Each row is a point. The last column is the point's height on a tilted bowl or saddle (a function of degree 2), plus a little noise. Count its main directions that bend up, bend down and stay straight.

Points, 16 rows:
[[ 30  55 -24 -52]
 [ -9   7 -44 -70]
 [ 18 -11  16 -16]
 [ 14 -39   6 -11]
 [-14 -60  32 -52]
 [ 32 -25  18  -7]
 [-15  45  -7 -29]
 [ 26  -3  19 -13]
 [ 26 -24  -3  -4]
 [-42  37  -6  -1]
 [ 34  52  19  -7]
 [  9   1 -30 -41]
 [-60  39 -40 -20]
 [ 39  39  -9 -11]
 [-12  72  27 -30]
 [ 55  -8   3  32]]
Directions: 1 up, 1 down, 1 straight

Points (16 x 4):
[[-20  35 -30  25]
 [-22  28 -49  35]
 [ 44 -66 -30  63]
 [ -8   3  38  -1]
 [ 13 -46  10  19]
 [ 39  -7  30  13]
 [-48 -60 -38  71]
 [-13 -41  -2  16]
 [ -7  42  26  13]
 [-22  16   8   3]
 [ -3 -12  26  -2]
 [ -5  36 -43  29]
 [ 30 -17   9   7]
 [ 32 -26 -34  22]
 [-32 -40 -48  47]
 [-40 -31  -4  22]]
Directions: 3 up, 0 down, 0 straight

Points, 24 rows:
[[-28  -1 -45 -29 -24]
 [ 21   0  -6  47 -15]
 [ 39  24   0   2  -1]
 [ 10   1  20  10 -18]
 [-23  16 -41 -32 -22]
 [-30  25  18   5 -21]
 [-23  18 -10  -7 -14]
 [ 21  42  59  51 -62]
 [  8 -45  -3 -22 -33]
 [ 74 -27 -49 -61 -82]
 [ 14  67 -35  38 -46]
 [-16  66 -20  14 -41]
 [ 53  36  -8 -43 -21]
 [-13   7  -7  -7 -18]
 [ 33  33  41  -8 -33]
 [ 28 -20  -1  26  -3]
 [-57  22  30  11  -7]
 [-12  15   1 -29 -19]
 [-24 -42  58  34 -23]
 [  5 -10   7  10 -17]
 [ 13 -41 -10 -41 -50]
 [-30  -8  48  -1 -21]
 [ 60   9  13 -16   8]
 [ 58  37  41  42  19]]
Directions: 1 up, 2 down, 1 straight

Points, 49 rows:
[[ -9   4   7  -6  43  15 -17]
 [ 35 -23  21 -11 -82  49 -48]
 [ 12 -10 -18 -15  22  71 -38]
 [-13  22  35   0  -3  61 -38]
 [ 16  61  17   5  12  28 -25]
 [ 47  -2 -57   6   8 -52 -39]
 [ 38  -6  26   0   6 -25 -10]
 [ -9  36   5 -19  20 -24 -20]
 [-32  26  -3  -4 -51 -53 -31]
 [ 16  23  27   6 -24  12 -11]
 [-38  -8   0 -20 -20 -23 -18]
 [ -2 -32 -69  36 -45 -56 -48]
 [-13  56  51 -37 -11   1 -40]
 [-11 -16  19   9  -5  40 -20]
 [-48  20  46  20 -14  -4 -28]
 [ 17  35  -6 -55  47 -17 -43]
 [ 12  -3  -4   5  25   3  -8]
 [-16 -14 -22  -7  18   2 -13]
 [ 29  27 -26  26  30  20 -16]
 [-23  30  39 -13  10  32 -29]
 [ 28  -2  13   1   9  63 -30]
 [ 54 -40 -10 -43  27  14 -35]
 [-55 -29 -56 -27  12 -34 -52]
 [-11 -32 -51  10 -18  -9 -19]
 [  7  11 -13 -28  28 -62 -38]
 [ 14  46 -26  -7  31  28 -23]
 [ 59 -11  14 -27  -5 -13 -17]
 [  0 -41  28  24  57 -37 -37]
 [ -1  21 -41  -1 -36 -18 -14]
 [ 23 -22  74  11 -13 -38 -30]
 [ 10  39 -41 -45  20   1 -35]
 [-76  22  -9 -31  23   2 -43]
 [ -7  -6  56  47  -5 -47 -32]
 [-19  33  -8  56  14   0 -20]
 [ 77  16  -6   9  43  34 -31]
 [ 45  -7 -29  -3 -22  34 -16]
 [ 51 -69  67 -22  48  -9 -57]
 [ 26  45   3 -19  32  -2 -21]
 [ 35  19 -29  28 -13 -22 -12]
 [-12 -18 -18  55 -37  -2 -19]
 [ 54  -4  75  80   4 -27 -61]
 [-25  16  -4  15  -2  58 -28]
 [-46 -13  -9 -27   4  37 -31]
 [-34   3  26 -29 -38  34 -31]
 [ -9  26  -4  27  21  54 -28]
 [-36 -18  66  17  37  -7 -39]
 [-45  -3 -14  18 -47  -1 -18]
 [-67  48  -1  -3 -28   0 -34]
 [ 11   9  -8   4 -83  28 -28]]
Directions: 0 up, 6 down, 0 straight
